Each wall is flat, endless, passes through zero and stands at right angles to its row. A trip goes straight from one point to another. List the walls that it crosses, first one first.
In the rows, zero is written as 128.

Walls:
(1): [197 164]
(2): [ 97 117]
(3): [129  93]
(4): [168 119]
(5): [141  53]
(6): [ 89 118]
Trips:
[118 143] to [169 116] => 1, 2, 6, 4, 5, 3
[154  81] to [ 98 117] => 1, 2, 6, 4
[127  64] to [ 73 132] => 4, 5, 3
[165 118] to [124 158] => 3, 5, 4

Walls:
(1): [129 139 101 100 189 135 121 143]
(2): [121 130 129 134 129 150 120 148]
(3): [116  95 113 110  78 165  92  87]
(4): [165 145  97 152  50  81 110 113]
(5): [115 143 174 165 146 156 192 137]
(6): [181 173 141 133 114 120 126 122]
Trips:
[161 136 114 179 161  96 161 148] to [162 171  89 135 157 139  94 105] => 5
[108 106  74 160  42 101 147 153] to [157  77 127 134 156 170 157 109] => 5, 2, 4, 1
[105  82 198 119 136 160  65 117] to [138 116 173 166  80 103 172 150] => 5, 4, 6, 3, 2

Walls:
(1): [131 165 151 109 135 143 167 137 108 137 104 167]
(2): [144 128 148 141 132 144 138 160  92 149 157 102]
(3): [138 130 201 135  49 175 148 118 150 134 136 105]
(4): [121 130 108 104 117 161 142 113 124 118 141 110]
(5): [152 154 130 145 145 138 113 134 148 140 158 118]
(6): [122 123 175  95  95 145 136 111 120 145  94 147]
(7): [121 155 135 128 179 145 117 118 127 169  55  85]
(8): [ 89 131 156 167 158  85 117 115 138  88 140 167]
(9): [145 178 105 132 186 150 139 160 142  40 200 144]
(10): [120 110  92 105  87 125 109 201 133 158 163  88]
Trips:
[161 142 145  85  81 181 115 106 118 140 126 101] to [126 104 100 151 177 137 119 143 120 129 142  91] => 1, 6, 9, 3
[ 92 109 125 156 128 115 104 129 112 165 130  73] to [194 129 119 182 152 101 113 129 131 123 104 148] => 8, 10, 9, 2
[174 179 122 134 160 141 154 139 161 127 119 181] to [ 88 134 186 109 113 138 178 106 126  88 174 174] => 7, 6, 3, 4, 5
[140  75 105 102 108 163 156  93 156  90 116 178] to [162 173  90 170 141 117 156 117 139 121 152 115] => 6, 3, 5, 1, 8, 2
[179 185 113 105 144 171  73  99 132  85 101 167] to [122 116  85 112 129 148 171 104 205 133 171 131] => 6, 7, 1, 3, 10

Walls:
(1): [127  95  97  88 159 147 158 168 102 136 167 119  87 142 121 147 138 126
 161  86 186 126 161 128]
(2): [169 137  80  70 138 128 129  78 109  99 161 126 167 161 138 117 107  97
 114 151 114  98 175 153]
(3): [ 99 106 126 132 138 151 134 113 158 113 126 181  67 126 121 170 120 105
 165  75 139  98  93 119]
(4): [134 111 141 132  62 173 138 166 138 123 104 150 130 137 128 161 114  98
 140 190  94 134 167 157]
(5): [143 127 103 148 142 123  95 113 141  53 100 123  89 104 108 143 116 153
 132  83 100 103 122 159]
(6): [184  93  80 133 119  94 118 151  81 144 127 119  90 154  77 155 144 156
 134 109 127 135 101 157]
(7): [ 85 160 134 150  68  92 141 111  93 104 145 109 148 113 167 158 132 166
 102 158  98 101 211  76]
(8): [135 156 162  89 122  95 149 125 152  94 162 135 152  74 134 119 138 122
 150 187  96 143 156 108]
(9): [117 105 119 114  99 170 146 125 144 111 139 122  93 144 135  89 132 123
 145 115 100  74 120 171]
Trips:
[ 76 110 154 129 107 123 107 119 153 102 130 125 116 107 135 119 110 188
 137 180 129 134  89 127] to [188  76 132 160 100 158 117  79  98  86  80 114 142 107 109 121 162  92
 146 143 130 177 106 198] => 3, 7, 6, 8, 2
[ 86 169 102 136 142 118 110 159 160  83 119 145 165 130 144 161 123 124
  97 185 155 175 162 123] to [115 166 213 197 130 151 136  93 148  50 172 112  74 132  62 101  90 180
 116 120 139 134 166 122] => 5, 2, 4, 3, 9
[ 97 117 110  75 139  85 146 128 120 153 128  87 173  86 111 153 109 146
  97 139 161  98  73 137] to [ 75 114 136  94 179 132 115 102 139 138 187 123 117 138 123  94 134 137
 202 163 151 169 112  54] => 6, 2, 3
[112 141  93 129  79 122  94 124  99 139  72 139  82 141 136 183 161 158
 104  81 189 130 146 109] to [104  82 121 144 138 131 104 120 126 152  98  95 145 114 128 122 132 105
  74 134 115 115  87 199] => 7, 1, 9, 3, 4
